Rows are points. The ring and each string are closed loops that go straight from each point to the next, and from the last back to the first. Before rounding, they use only three directions, however many columns there are. How many times does the string pass through the ring? Passing back the other way cancels.

Ring, 8 rows:
27  192  -70  131
-63  170  -208  74
-165  98  -240  -58
-237  57  -142  -158
-214  6  7  -216
-90  -58  98  -220
78  -38  112  -100
91  92  52  50
String (26 x 4):
-215  225  -66  18
-118  108  -52  -46
-85  -59  -202  -176
-204  -46  -233  -230
-300  9  -184  -240
-378  160  -59  -150
-247  166  -11  -70
-141  113  -25  -58
-121  -44  -135  -192
-188  -73  -203  -252
-273  15  -220  -211
-339  123  -239  -138
-295  233  -131  -13
-139  134  -70  -29
-116  114  -100  -32
-42  19  -200  -70
-7  -4  -220  -69
-12  94  -317  42
-61  264  -314  186
-118  323  -186  193
-119  212  -71  63
-45  71  -118  -30
42  -33  -283  -61
3  25  -405  -7
-116  131  -361  23
-250  260  -238  57
Times through: 4
String:
-178  -122  -93  -312
-90  -125  -122  -258
-100  14  -56  -131
-118  91  -16  -68
-45  -83  -74  -194
-61  -214  7  -350
-16  -240  90  -361
71  -233  35  -292
21  -76  8  -158
-53  72  83  -61
-6  78  204  -45
177  -126  222  -145
240  -254  143  -227
118  -175  22  -203
-22  -9  7  -115
-136  139  89  -44
-179  69  186  -156
-202  -45  137  -280
-216  -88  44  -320
-79  -144  -99  -274
Times through: 2

Ring, 8 rows:
259  -105  -55  109  225  -51  119  137
166  81  70  135  268  -50  124  100
-5  234  129  50  233  -28  15  54
-46  212  -10  -2  199  -7  -114  68
-8  56  -220  -59  143  9  -221  108
64  -146  -284  -130  65  8  -208  130
162  -308  -218  -153  22  -12  -84  136
257  -275  -139  -22  112  -38  53  146
String, 28 rows:
185  -129  -120  9  156  -30  8  131
256  -126  -220  108  227  -36  8  165
354  -167  -205  190  275  -54  105  184
392  -116  -154  270  335  -67  174  186
276  -22  -120  205  305  -51  95  156
180  1  -119  108  243  -34  11  133
129  14  36  39  194  -38  64  95
109  94  206  61  215  -51  160  63
105  212  300  142  285  -63  223  49
133  229  147  208  338  -55  151  84
157  161  -27  201  328  -43  57  117
131  16  -101  60  213  -26  -22  119
70  21  120  -34  142  -34  66  66
105  101  237  59  214  -53  176  57
215  124  145  220  329  -67  218  100
296  61  -27  286  370  -66  179  147
247  -15  -182  183  294  -41  30  160
217  -63  -122  101  228  -39  39  141
315  -127  -229  178  274  -46  56  180
393  -308  -171  116  202  -60  154  183
281  -353  -10  -74  61  -51  153  126
157  -216  13  -112  56  -33  63  97
142  -119  -82  -39  124  -26  -6  114
248  -189  -272  52  181  -27  -36  170
295  -352  -244  -28  100  -33  16  171
325  -469  -197  -93  36  -39  68  166
255  -408  -50  -145  6  -40  102  125
166  -201  -25  -84  79  -32  48  107
Times through: 0
String:
-1  151  187  -21  170  -30  51  42
68  49  -23  2  176  -22  -27  92
55  140  -89  70  238  -17  -76  103
-42  309  -112  95  283  -2  -170  90
-131  297  -67  -26  198  11  -221  60
-102  142  -52  -120  110  10  -194  59
-9  13  -68  -114  94  -2  -127  80
87  -15  -220  -4  169  -7  -139  128
101  -58  -399  0  171  7  -243  162
76  -193  -404  -140  55  17  -276  152
50  -361  -264  -326  -101  16  -219  116
72  -281  -80  -256  -48  -7  -76  91
113  -99  -97  -56  116  -19  -41  110
177  -115  -230  24  172  -20  -69  148
278  -363  -255  -56  80  -29  -7  168
314  -391  -178  -45  80  -41  74  162
341  -274  -230  89  191  -46  71  182
225  -90  -194  97  224  -33  -1  154
151  -48  -107  33  184  -28  -10  123
146  -46  -4  16  170  -36  51  104
179  5  -135  113  248  -32  0  136
193  91  -70  193  313  -44  59  131
107  229  200  170  310  -55  161  68
1  275  329  66  243  -47  151  22
Times through: 3

Ring (10 x 12):
318  -12  -132  -80  10  34  248  33  62  32  326  -202
260  -97  -149  60  5  77  260  38  183  23  292  -134
83  -145  -120  159  -52  49  228  26  186  17  185  -27
-56  -163  -88  169  -165  8  206  37  85  -5  46  -10
-89  -153  -74  98  -281  -18  210  71  -57  -33  -62  -92
-72  -101  -57  -16  -340  -54  206  86  -197  -44  -98  -174
-45  27  -13  -189  -303  -137  163  52  -352  -16  -36  -198
11  132  12  -292  -189  -188  126  0  -385  28  97  -169
93  150  -4  -300  -107  -169  133  -14  -321  46  193  -167
239  92  -68  -221  -25  -71  190  5  -137  46  293  -196
String, 27 rows:
136  -95  -114  36  -108  26  236  49  53  3  160  -135
229  -229  -192  176  -140  154  320  113  226  -36  134  -205
23  -34  -58  -21  -126  -58  180  15  -65  19  125  -75
-160  -54  -16  85  -107  -103  124  -33  -22  39  88  99
-228  -209  -58  258  -233  -20  177  30  74  -15  -68  83
-34  -274  -137  217  -342  86  282  133  64  -75  -121  -161
56  -120  -101  29  -231  10  238  81  -45  -28  27  -175
-55  -57  -45  1  -193  -71  173  26  -105  3  41  -66
-214  -89  -14  67  -256  -105  142  16  -133  -4  -62  17
-178  -196  -66  155  -345  -20  206  81  -64  -50  -149  -65
25  -209  -127  125  -304  60  272  120  9  -60  -61  -192
52  -106  -94  30  -198  1  227  65  -31  -16  57  -145
-152  -36  -11  49  -119  -114  122  -31  -62  37  83  77
-168  -128  -44  201  -96  -50  146  -24  102  31  82  137
44  -229  -143  277  -81  97  250  45  281  -1  134  2
213  -199  -177  164  -97  130  297  86  227  -17  172  -160
151  -82  -112  -7  -140  19  241  62  -1  -5  139  -180
60  -12  -61  3  -6  -54  165  -25  32  53  242  -2
332  -71  -160  55  103  88  259  14  253  48  400  -111
612  -153  -269  42  56  239  388  119  338  -5  421  -364
424  -109  -199  -18  -56  137  328  105  143  -12  281  -323
168  -36  -99  -52  -95  -6  223  40  -21  13  191  -166
113  39  -55  -76  16  -72  161  -31  -19  62  285  -40
400  -43  -167  -22  85  89  274  32  193  41  408  -192
496  -138  -231  50  33  188  348  96  286  2  372  -293
159  -28  -95  35  68  -3  192  -25  142  62  331  -12
32  -14  -53  6  -23  -63  159  -25  15  50  220  6
Times through: 4
String, 31 rows:
-110  -40  -24  42  -115  -97  136  -21  -50  34  97  47
-290  -138  -13  200  -197  -90  125  -14  3  13  -41  148
-158  -224  -82  196  -331  8  221  87  -6  -52  -137  -61
-72  -236  -110  142  -401  41  265  137  -58  -82  -175  -193
-246  -114  -14  51  -365  -104  157  54  -212  -36  -170  -49
-220  -35  10  -28  -290  -149  126  16  -251  -5  -83  -24
-99  -133  -61  -15  -433  -46  223  121  -250  -72  -192  -228
18  -172  -109  -18  -461  20  281  169  -216  -98  -192  -341
-64  -146  -75  -33  -473  -27  246  147  -272  -89  -220  -290
-254  6  35  -72  -286  -190  99  -2  -310  6  -82  -4
-138  19  8  -67  -173  -153  115  -19  -203  29  50  0
49  -88  -86  -19  -238  -16  226  75  -102  -24  25  -185
120  -165  -135  32  -295  60  285  130  -43  -59  -18  -275
-10  -64  -60  -4  -189  -51  189  37  -89  -1  56  -98
-149  -60  -21  52  -171  -99  140  -5  -81  18  34  33
-217  -142  -35  195  -169  -61  146  -6  41  13  2  114
-76  -224  -107  273  -151  48  220  40  192  -9  41  37
122  -264  -177  265  -139  144  298  94  274  -31  99  -106
195  -177  -162  112  -141  104  290  94  144  -25  132  -192
243  -226  -196  221  -48  163  309  81  321  -10  217  -133
247  -193  -185  225  44  146  285  41  370  21  304  -61
341  -197  -212  185  26  178  319  72  360  6  313  -155
308  -149  -185  177  108  138  279  23  374  40  384  -66
100  -34  -80  36  21  -22  182  -21  96  53  273  -4
82  -31  -74  -3  -50  -35  186  0  15  35  207  -55
70  -32  -72  70  64  -30  165  -45  139  69  302  59
168  -126  -137  191  101  74  225  -14  326  55  344  38
293  -245  -218  257  -2  197  326  81  402  -5  267  -127
204  -233  -188  236  -61  153  301  78  315  -11  195  -110
-100  -154  -74  269  0  -1  163  -37  247  48  178  175
-138  -66  -28  114  -73  -84  130  -38  33  44  120  115
Times through: 0

Ring, 10 rows:
350  40  -30  29  -60  234  -132  92  -402  11  -7  128  -230  195
126  24  -49  65  -23  199  63  7  -234  -18  39  43  -262  177
-37  24  -59  81  2  130  175  -58  -59  -61  84  -24  -202  120
-191  78  -105  124  23  31  204  -133  151  -135  142  -108  -5  10
-210  131  -133  143  24  -32  134  -153  241  -181  167  -137  170  -71
-137  129  -98  92  10  -91  54  -121  267  -196  167  -105  271  -119
-14  65  -9  -12  -9  -122  16  -53  224  -173  143  -27  240  -110
196  -19  89  -119  -40  -74  -42  54  37  -102  83  95  82  -25
320  -22  85  -113  -58  21  -109  103  -146  -52  38  145  -31  54
400  24  11  -25  -69  180  -174  119  -370  1  -6  156  -166  159
String, 24 rows:
364  -8  22  -27  -61  208  -96  112  -386  20  -11  154  -269  200
144  -28  46  -52  -28  51  57  32  -79  -55  62  74  -129  83
293  82  -52  44  -53  157  -161  60  -275  -40  26  88  -63  109
223  51  -19  9  -42  93  -89  41  -163  -61  49  73  -37  73
219  -51  97  -117  -41  1  4  70  -68  -58  57  117  -76  55
118  35  -6  -3  -26  30  -4  5  -31  -89  81  38  1  31
172  38  40  -73  -38  -90  -96  29  76  -132  99  61  195  -69
9  23  65  -102  -14  -226  11  -29  326  -195  157  2  326  -172
-51  135  -72  52  -5  -135  -41  -87  268  -207  163  -72  366  -159
-187  153  -97  81  16  -188  32  -145  411  -248  202  -134  440  -212
-117  24  5  -14  9  -120  153  -83  276  -166  156  -52  142  -85
37  62  -42  38  -14  18  26  -35  32  -112  102  -7  45  6
-61  160  -127  122  -2  -37  -28  -100  163  -179  145  -88  263  -92
-124  214  -160  148  6  -115  -68  -138  297  -237  182  -136  452  -186
30  78  -43  33  -14  -23  -1  -41  86  -135  115  -16  129  -36
26  -19  61  -78  -12  -93  94  -14  157  -126  118  25  67  -40
109  -83  158  -193  -26  -172  74  39  193  -124  112  88  94  -69
307  -69  160  -203  -57  -94  -82  114  -11  -80  60  162  54  -14
216  -69  115  -137  -40  -10  24  74  -55  -56  58  123  -90  55
160  37  -11  3  -32  66  -29  21  -98  -72  65  54  -37  59
446  110  -73  61  -77  239  -296  112  -455  -4  -16  138  -96  160
621  119  -91  83  -103  379  -404  177  -717  64  -79  204  -240  269
620  121  -106  105  -102  420  -391  175  -763  79  -87  202  -297  301
553  130  -118  119  -92  393  -354  146  -692  59  -68  170  -260  275
Times through: 2

Ring, 10 rows:
37  119  62  -18  247  -136  78  66  170  -40  -267  -240  153  34
-162  30  9  130  131  2  -119  98  33  -85  -295  -182  125  -58
-299  -35  -16  228  -32  146  -246  88  -81  -100  -207  -84  83  -114
-284  -93  -10  231  -234  212  -280  36  -156  -66  -25  43  31  -99
-159  -96  22  152  -341  186  -204  -22  -146  -13  136  116  3  -34
-13  -19  81  32  -332  143  -29  -84  -51  40  285  130  2  43
69  132  147  -74  -175  118  191  -120  109  60  349  61  38  90
116  269  183  -145  84  41  355  -101  269  48  242  -83  102  110
148  273  166  -156  216  -61  351  -53  305  29  69  -175  138  112
140  210  120  -118  273  -147  249  9  267  1  -124  -234  157  93
String, 30 rows:
-53  123  99  13  -12  95  89  -31  102  -7  88  -55  82  20
187  74  107  -106  -46  -99  143  -48  121  51  84  -48  77  120
59  147  120  -60  23  14  170  -46  154  19  99  -74  91  70
-96  334  175  -44  187  186  322  -68  281  -15  182  -135  126  17
104  401  212  -181  330  11  486  -76  408  21  135  -219  162  104
242  340  189  -230  362  -162  461  -45  405  37  1  -260  175  152
337  166  126  -215  236  -304  291  -7  280  50  -120  -222  150  176
199  81  87  -106  98  -193  132  6  156  26  -103  -148  116  114
-28  123  86  5  77  22  84  2  124  -20  -32  -118  106  22
-2  99  76  1  73  -17  64  12  113  -17  -67  -123  107  30
47  51  64  -9  26  -63  31  14  82  -5  -79  -104  97  48
-142  126  62  75  143  64  21  43  109  -62  -137  -163  123  -34
-299  148  44  161  208  156  -37  78  97  -112  -211  -201  139  -106
-292  17  -28  217  208  36  -215  154  4  -138  -445  -238  145  -124
-458  -2  -49  319  153  173  -313  166  -63  -174  -430  -203  130  -196
-275  -99  -51  244  -13  61  -326  130  -117  -112  -343  -116  91  -116
-89  -90  -9  126  -99  -11  -208  64  -79  -44  -179  -54  69  -24
-104  24  46  85  -61  76  -63  14  8  -31  -29  -48  73  -15
-365  20  20  236  -105  288  -189  34  -72  -91  -17  -16  60  -128
-570  -35  -13  371  -233  468  -339  41  -188  -128  32  61  26  -215
-332  -230  -51  305  -468  273  -450  28  -312  -59  46  169  -26  -121
-39  -205  -10  126  -417  53  -282  -6  -209  11  66  137  -12  8
44  -134  25  51  -333  2  -160  -24  -120  30  89  97  8  49
-107  40  70  73  -146  146  -27  -30  2  -11  117  16  49  -6
-253  116  93  124  -135  311  6  -51  22  -34  216  32  48  -59
-103  40  103  57  -332  260  10  -107  -31  29  376  147  -1  13
132  -4  120  -65  -405  98  77  -143  -16  96  436  184  -17  116
225  22  129  -124  -310  -6  140  -131  44  106  365  124  8  153
90  81  113  -59  -122  25  121  -71  88  44  189  9  55  86
-122  169  115  33  -7  183  118  -47  118  -16  153  -45  81  -4
Times through: 4

Ring (7 x 14):
-106  28  152  -47  -25  79  -128  13  -181  -86  -33  131  -111  55
-523  -16  251  55  186  100  -83  37  223  -52  -61  255  7  15
-575  -38  154  87  170  50  35  45  377  14  -82  174  97  -17
-261  6  -3  -27  81  -7  194  100  352  127  -69  71  173  -75
125  44  -134  -122  -116  -45  206  89  39  129  -48  -70  103  -56
248  36  -190  -113  -260  -63  146  35  -196  70  -48  -175  10  -4
141  25  -56  -71  -233  -4  -27  -12  -332  -45  -41  -91  -108  59
String:
-615  -75  103  154  67  26  -3  -17  276  -38  -99  69  43  30
-690  -76  126  160  133  32  25  4  393  -13  -102  113  88  7
-374  -68  -68  116  -103  -40  83  -29  140  2  -101  -106  47  28
-218  -1  34  -7  -2  15  57  42  108  25  -62  51  43  -7
-252  -29  -37  41  -69  -19  85  11  109  24  -80  -43  49  6
-408  -56  -75  90  -17  -48  181  25  336  81  -102  -61  147  -29
-276  -37  -89  50  -68  -46  159  23  209  69  -90  -80  107  -18
-153  33  68  -72  69  33  88  93  165  68  -46  128  81  -44
-42  91  69  -192  205  36  240  209  391  207  -26  233  225  -147
72  68  -85  -166  30  -29  287  162  266  209  -41  44  207  -123
106  10  -256  -71  -209  -103  282  60  71  154  -72  -209  137  -54
-67  -25  -163  14  -206  -68  138  -4  -16  45  -81  -178  40  11
79  64  5  -143  -19  17  107  102  13  83  -30  72  56  -46
448  113  -116  -261  -153  -19  171  128  -183  132  -8  -26  44  -62
369  78  -135  -192  -217  -31  123  73  -248  78  -23  -91  -4  -20
213  62  -54  -147  -149  -1  65  61  -194  41  -28  -24  -19  -5
395  66  -132  -166  -296  -26  38  24  -421  8  -23  -135  -92  32
404  73  -82  -172  -290  -1  -27  14  -497  -30  -15  -97  -140  52
54  66  100  -134  -10  62  -23  74  -124  0  -19  135  -39  0
-93  -4  -25  -8  -126  -4  20  2  -85  -14  -61  -44  -27  32
-77  -36  -85  50  -264  -29  -37  -70  -261  -80  -74  -167  -108  91
-28  62  272  -99  10  141  -256  16  -346  -152  -5  243  -205  83
-151  75  350  -115  170  168  -210  75  -117  -98  -2  373  -119  31
-256  66  383  -92  231  177  -203  83  -15  -91  -7  414  -90  21
-464  28  434  -7  265  190  -257  46  44  -139  -24  432  -108  48
-407  -61  42  118  -68  11  -42  -46  33  -72  -88  -19  -37  65
-598  -35  266  97  176  104  -122  9  205  -87  -69  245  -20  39
-736  -19  395  82  352  155  -133  60  386  -68  -59  415  29  3
Times through: 1
